Each row of a before or after table is a point. The points were changed in one or more steps. Then noise was added and the rows were shuffled. The steps act on columns, c1 being the first. What was done? A step turns or swaps two columns, mirrors them in a line or flattens them onto one, adds a multiple of one to another, or multiplies or shifts one. Angles are multiples of 10 degrees, from the lower column toward the higher: turns from -170 to 170, lines from 10 to 170 but not 90. Use the fewest steps. Two steps may share a column if one is a turn and the other turns, adds or multiplies; they go together, in the order done. Otherwise the lowest column goes first.
In the rows, 128 means zero.

Before:
[[ 68  56 162]
 [202  90  90]
 [145  91 154]
 [107 158 132]
 [164  60 139]
 [175 111 106]
 [116  73 165]
 [128 128 159]
 [157  59  72]
 [ 99  43 151]
 [169 156  50]
 [ 91  88 180]
 [124 137 157]
 [151 163  88]]
After:
[[122 185 148]
 [124  77  99]
 [111 223 143]
 [136 126 137]
 [ 56 142 133]
 [129 131 139]
 [ 83 204 140]
 [140  87 114]
 [ 92 173 142]
 [ 85 100 119]
 [ 51  95 115]
 [ 91 139 137]
 [ 58 149 104]
 [163 124 128]]
Steps: turn c1 and c2 by -130 degrees; multiply c3 by 0.4

Before, 13 rows:
[[ 68 102 136 125]
 [139 116 147  78]
 [147 175 108 141]
 [132 104 160 116]
 [147 140  95 124]
 [145  98 163 115]
 [152 121 153  88]
 [147 138 135 124]
 [ 69 127 122 136]
 [ 99 103  88 148]
 [ 98 173 107  97]
 [ 72 156 121 111]
 [125 146  99  86]]
After:
[[122 100 151  65]
 [153 171  65  90]
 [143 106 223 131]
 [136 157 110  70]
 [105 103   9 101]
 [169 146  40 119]
 [121 175  68 148]
 [137 136 150 143]
 [136 140  31 147]
 [171 118 204 146]
 [112 127 111  69]
 [143  95 232 139]
 [179 117 185 131]]
Steps: turn c1 and c4 by 80 degrees; multiply c3 by 3

Before, 9 rows:
[[167  99 167 160 158 134]
 [135  84 176  81  93 101]
 [127 130 108 148 102 103]
 [129 148 152  83 124 140]
 [176 101 136 162  91 147]
 [145  84 128 117 160 124]
 [114  97  99 133 146 149]
 [157 136  92 143 151 140]
 [135 119 157 141 146 151]]
After:
[[139  79 226 139 102 143]
 [143 143 187 111 136 138]
 [128 118 203 132 120 154]
 [147  76 147 142 169 131]
 [107  91 247 112 155  90]
 [157 118  36 136 109 146]
 [ 98 114  53 129 114 154]
 [113  83 132 125  94 135]
 [130 129  79 136 145  96]]
Steps: turn c1 and c2 by -40 degrees; multiply c3 by 2.5; multiply c4 by 0.4; mirror c5 and c6 in the line at 80 degrees

Before:
[[128 199 172 125  98 149  72 182 145]
 [180 170 144 101  54 145 115 148 136]
 [195  84  64 156  99 136  96  69  51]
 [ 92  97 130  78 203 103 144 190 128]
 [117 126 170 121 163  78 161 160 126]
 [118 110 206  62 161  77 119 144  86]
 [178 182 165 119 107 191 144 107 147]
 [180 149 174 107 134 127 106 143 168]]
After, 8 rows:
[[176 186 166 119 124 191 143 108 156]
 [ 92  97 128  80  90 103 148 189  61]
 [179 167 144 100 160 144 117 149 199]
 [118 125 170 123 114  80 160 159  98]
 [127 197 170 121 126 147  75 180 165]
 [181 144 174 106  91 129 108 144 144]
 [194  81  65 152 209 138  95  71 115]
 [118 106 206  62 149  80 119 145  76]]
Steps: mirror c5 and c9 in the line at 120 degrees

Before (11 x 11):
[[ 82  88  95  53 131 136 154 177 166 154 137]
 [212 147 154  60 113 183  72  77  93 191 180]
 [ 88  86 123  92  97 105 181 177 103 158 124]
 [119  77 137  62 116  79 116 138 157 171  89]
 [129  65  61 162 148 176 149  96 112 155 107]
 [161 138 147 164 183 175 111 115 135 165  82]
 [130  94  92 124  74 112 149 159 185 130 134]
 [123  73 122  85 141  80 165 149 148 143 172]
 [215 184 101  48 138 164  82  70  62 133 150]
 [109 146  80 201 162 152 139  77 153 203  94]
 [116  83  97 121  96  81  66 194 148 160 179]]
After:
[[117  79 142 114 117  63 124 139 161  62  93]
 [120  85 101  92  92  78 100 190 148 120 180]
 [110 144  83  35 156 174 133  79 153 140  93]
 [121  72 127 122 140  73 144 152 147 103 170]
 [219 183 102 167 137 138 114  68  65  49 152]
 [133  63  66  96 148 181 139  97 111 132 103]
 [ 75  89  95 142 132 107 134 176 170  47 137]
 [ 84  85 122 121 101  90 149 181 104  91 119]
 [162 139 144  90 182 184 125 117 134 123  85]
 [209 149 151 115 111 158 104  72  93  21 182]
 [130  90  95 129  74 114 135 163 187 127 136]]
Steps: turn c4 and c6 by 20 degrees; turn c4 and c10 by 120 degrees; multiply c7 by 0.4

Before, 10 rows:
[[133 126 110 130  70 130 139 108 174 155 116 126]
 [120 104  90 110  91  85 150 154 127 131  91 146]
 [108 121 135 106 129 102 110 105 110 120 138 114]
 [ 87 135 106 109 144  89 137 102 155 111  76 104]
 [ 90 150 132  60 164 139 116 135  90 136 137 120]
 [111 158 140 113 191 133 142 136 128 107 117 174]
 [ 86 101  98 160 118  86 139 165 136 130 100 106]
 [112 125 129 114 129 163  92 118 105 125 116 126]
 [152 103 127 100 138 143 125 146 158 119 140 127]
 [141 129  80 169 135 128 129 155 141 101 132 113]]
After:
[[ 89 145 131  64  90 136 126  52 157 138 136 123]
 [111 160 142 110  74 133  92 108 122 102 114 174]
 [123 101  90 115 171  85 124  57 114 132  93 144]
 [116 125 131 115 113 159 158 115 150 121 112 129]
 [130 130 112 131 186 127 134 247 100 157 118 125]
 [ 86 104 101 163 142  88 123  42 105 134 103 105]
 [ 87 133 108 109 123  85 110 235 119 113  75 107]
 [153 107 128 100 117 140 130 127  92 122 140 126]
 [106 117 136 106 120 104 143 164 158 124 137 119]
 [138 129  79 170 126 124 120  78 104 105 131 112]]
Steps: turn c5 and c7 by -160 degrees; turn c8 and c9 by -150 degrees; multiply c8 by 3

Before:
[[182 117 180  64 133 180 129 173 175  91  70 167 120 119]
 [120  93 178 107 174 148 118  73 109 141 189  75  95 108]
 [ 92 106 150 136 112 126 134  97  81 127 172  58  59  75]
 [152 131  90 114  57 122 158 115 183 204  58 108 136 138]
 [174 111  92 134 140 188 161 177 181 135  72 147 124 115]
 [178 146  92 103 127 177 107 164 177 116  53 168 181  65]
 [158 134 110 128  95 145 162 148 160 116 122 149 161 132]
 [ 91  84 190  61 172 170 128 155  94 101 123  75 118 163]]
After:
[[ 43 139 171 220 117 189 129 179  93 101 124  77 173 165]
 [145 166 176  64 181  93 106 123 178 116  53 168 128  65]
 [ 90  65 146 162  94 179 118 141 108 141 189  75 173 107]
 [106 167 182  78 117 179 130 153 175  90  68 168 134 118]
 [155 150 144  78 160 110 163 130 160 114 122 150  95 133]
 [ 92  94 125 190  58 152 137 136  78 127 172  58 112  74]
 [179 169 187  45 125  94 162 162 183 137  72 147 140 114]
 [174 117 122  72 135  90 158 122 182 204  58 107  56 138]]
Steps: add 1.5 times c9 to c4; turn c1 and c4 by -120 degrees; turn c2 and c8 by -70 degrees; swap c3 and c6; swap c5 and c13

Before:
[[119 224 108 157 186 158 137 147 135 165 128 166 138  82 177  74 173 151]
 [ 77 168 163 198 121 105 157 116  66 135 168 183 178 118 147 155  75 133]
 [ 92 189  80 123 159 117 226 127 173 131 123 181 143 115  75 186 204 104]
 [ 70 178  79 183  11 121 137 125  83 107 113 117 124 137 164 143 128 106]
 [124 138 161 131 115  74  70 179 193 164 126 103 157 143 104 120  83 119]
 [ 64 157 199 165  85 141 153 138  89 160 117 132 179 119  83  87 126 133]
 [103 140  91 146 150 102 142 137 192 134  73  79  44 143  96 129 135 179]
 [165  99 132 178 180 159 173  99 195  61 103 145 144 210 119 134 128 141]]
After (8 x 18):
[[ 58 159 117 171 146 143 207 128  87  90 118  96 178 119  87  99 122 170]
 [ 72 180 108 193 145 120  82 124  85 149 113 133 125 141 165 146 128 246]
 [122 224 117 158 126 160 113 117 139  83 125 100 136  80 174  70 169  60]
 [ 91 192  20 116  99 119 101 129 180 132 117 211 143 117  81 109 206 108]
 [ 76 165 104 199 134 102 174 138  63 120 168 179 177 117 147  95  72 135]
 [165  94  84 181 124 159 147 147 195 199 103 144 145 207 112 116 123  75]
 [105 143 100 159 168 111  85 120 194 121  80 106  41 139  96 168 133  89]
 [121 133 192 131 122  67 150  80 193  86 126 107 154 145 104 142  79 144]]
Steps: turn c3 and c7 by 80 degrees; turn c5 and c18 by -110 degrees; add 0.3 times c5 to c4; turn c8 and c10 by -170 degrees; turn c12 and c16 by -60 degrees

Before:
[[137 153  99  54 172 108 118 135   8 101 126 193 121 204 149 140 169  64
  128  87]
 [146 154  55  55 136 148 152 115  59 108 137 147 115 127 132 123 169  69
   54 135]
 [168 159 122  40 165 145 150  98  50 116 120 114  73 150 158 168 100  95
   83  87]
 [ 42  97 175 101 103 123 154 146 195 131 138 140 203  27 111 112 100 104
  123  86]
 [111  91 131 189 124  69 161 150 116 185 138  76 125 105 177 129  98 123
  123  68]
 [141 150  85  60 144 132  90 116  90 123 138 114  54 207 124 183 161 112
   75 131]
 [141 110 110 110 100  89 129  66 118 171 122 102 128 107 177 147 138 115
  158  80]
 [ 52 139 155 158 103 152 174 104 157 114 175 116 159  69 106  78 115 125
  165  88]
 [110 160 147 102 104 131 163 134 192 191 173 150 142  87 120  83  97 103
  126  98]
 [ 75 145 127 124  52 168 145 145 157 155 188 127 152  56 129 156  77  78
  139 102]]
After:
[[137 177 100 123  51 151 118 134   6 105 126 195 105 202 149 140 204 126
  133  90]
 [ 45 107 140 166 105  79 145 147 198 132 139 143 247  28 112 113 128  88
  124  90]
 [146 177 119 151  77 205 150 117  58 108 137 147  42 127 135 123 199 123
   51 138]
 [141 116  86 164 122 130 128  61 116 169 121 104 127 105 178 152 148 123
  154  82]
 [108 167 135 152 130 114 162 130 194 192 176 151 158  87 118  84 129  92
  128  93]
 [ 76 144 161 192 171 143 145 148 154 153 191 124 133  56 126 158 135  58
  140 106]
 [114  74  81 109 170 105 159 151 116 186 140  79 148 102 173 132 114 102
  126  68]
 [141 172 112 143  71 172  86 117  89 121 139 113  12 206 128 183 162 144
   66 129]
 [ 51 128 159 132 168 107 176 104 162 121 175 115 178  65 107  78 123 122
  167  89]
 [168 184 140 136  45 141 151  97  49 117 124 116  60 149 156 167 133  86
   84  84]]
Steps: turn c2 and c4 by 20 degrees; turn c4 and c5 by 120 degrees; turn c3 and c6 by -70 degrees; add -1 times c6 to c13; turn c17 and c18 by 50 degrees

Before, 11 rows:
[[154  55 222 109  46 168 105 129 153 151 210  71 143  92 130 161 168 114
  134 140 150 145 135  91 148 193 146 117 120  91 137 104]
 [118 153 112 140 105  69  69 117 216 161 113 130 170 130 161 104 125 108
  157  93 152 143 149 149 160 153 100 144 166 109 152 129]
 [ 93 140 123 167 193  93 166 101 180  95 115 157  83 123 115 151 170 140
  165  19  41 116 115 100 178 165  94 121 146 131 136 144]
 [205 136 141 128  93  81 119 129 145 154 104 137 147 128 179 112 145 150
  116 101 149 166 146 164 168 140 134 114 124 124 133  88]
 [118  76 180  83 157 140 215 134 107 128 192 136 155 169 168 158 108 104
  130  40 152 164 153 152 196 114 139  98 141 132 146 147]
 [156 171 115 114  96 100 147 157 104 167 164 133 115 156 145  90 171 102
  148 111 111 112  92 177 161  56 124 113 134  65 157 144]
 [ 77 105 114  84 150 221 111 145  94 103 128 109 189 116 126 104 118 123
  115 127 173  87 175 163 195 100 117 129 170  64 141 126]
 [ 95 133  95 119 135 144 174 185 176  84 176  53 112  99 183 161 155 119
  128  44 133 187 106 122 121 158 200 101 169  68 188 130]
 [113 151 159 197 123 138 117 142 149  79 197 114  61 183 116 136 137 117
   83 128 144 115 117 116 134  55 133 139 123 153 107  80]
 [203  99 155 146 113 194  47 110 162 145  94  83  87 136 167 109 121 172
  144  81 106  86 112  75 160 172 183 142 122 151 152 105]
 [ 44 161 108 187 155 126 139 121 135 176 161 152 111 106 124 147 157 164
  133  58 123 133 135 153 126  71 152 158  43 136 150 129]]
After, 11 rows:
[[117  65 222 109  46 166 122 129 152 151 211 196 144 140 131 163 134 113
  134 139 150 100 159  92 149 192 138  91 120  92 101 104]
 [125  87 181  83 158 141 119 134 105 130 190 110 153 158 169 157 138 105
  131   6 152 171 171 153 196 113 112 169 140 132 116 148]
 [139 144 111 140 107  68 171 118 216 162 113 123 169 112 162 106 130 108
  156 121 152  72 144 149 160 152 140 130 165 109 162 128]
 [145 120 113  85 150 221 160 144  92 103 127 137 190 127 125 105 149 123
  116 154 173 140 181 164 195 100  96 117 169  64 128 125]
 [121 137 117 114  97 100 139 157 105 167 165 151 114 144 145  89  91 101
  148 115 111 152  86 178 162  57 153 155 132  66 175 144]
 [148 129 123 165 193  93 187 102 180  94 114 133  84 133 114 150  78 139
  165  37  41 166 114 100 176 165 124 124 145 130 140 146]
 [131 153 159 196 125 138 140 142 149  78 196 145  61 118 117 137 130 116
   83 140 146 129 107 115 134  55 113 183 122 154 121  83]
 [ 91  89 155 145 113 195 223 111 162 145  94 157  87 115 167 110 163 170
  144 146 104  94 127  74 161 173 152 135 123 151 136 106]
 [144 148 108 187 156 127 164 120 135 176 161 128 111  98 124 147  91 165
  133  68 124 132 128 154 127  73  48 106  43 136 164 130]
 [117  97  93 120 134 145 123 185 176  83 176 201 112 155 183 161 155 121
  127  16 133 126 117 120 121 158  56  99 168  70 184 131]
 [107 139 143 127  93  81 128 129 146 154 102 132 147 144 178 113 109 150
  117  94 148  97 143 164 168 140 184 128 125 125 135  89]]
Steps: turn c1 and c27 by 130 degrees; multiply c1 by 0.4; turn c2 and c31 by 30 degrees; turn c2 and c23 by -20 degrees; turn c7 and c22 by 130 degrees; turn c7 and c20 by 40 degrees; turn c12 and c17 by -140 degrees; turn c14 and c28 by 90 degrees
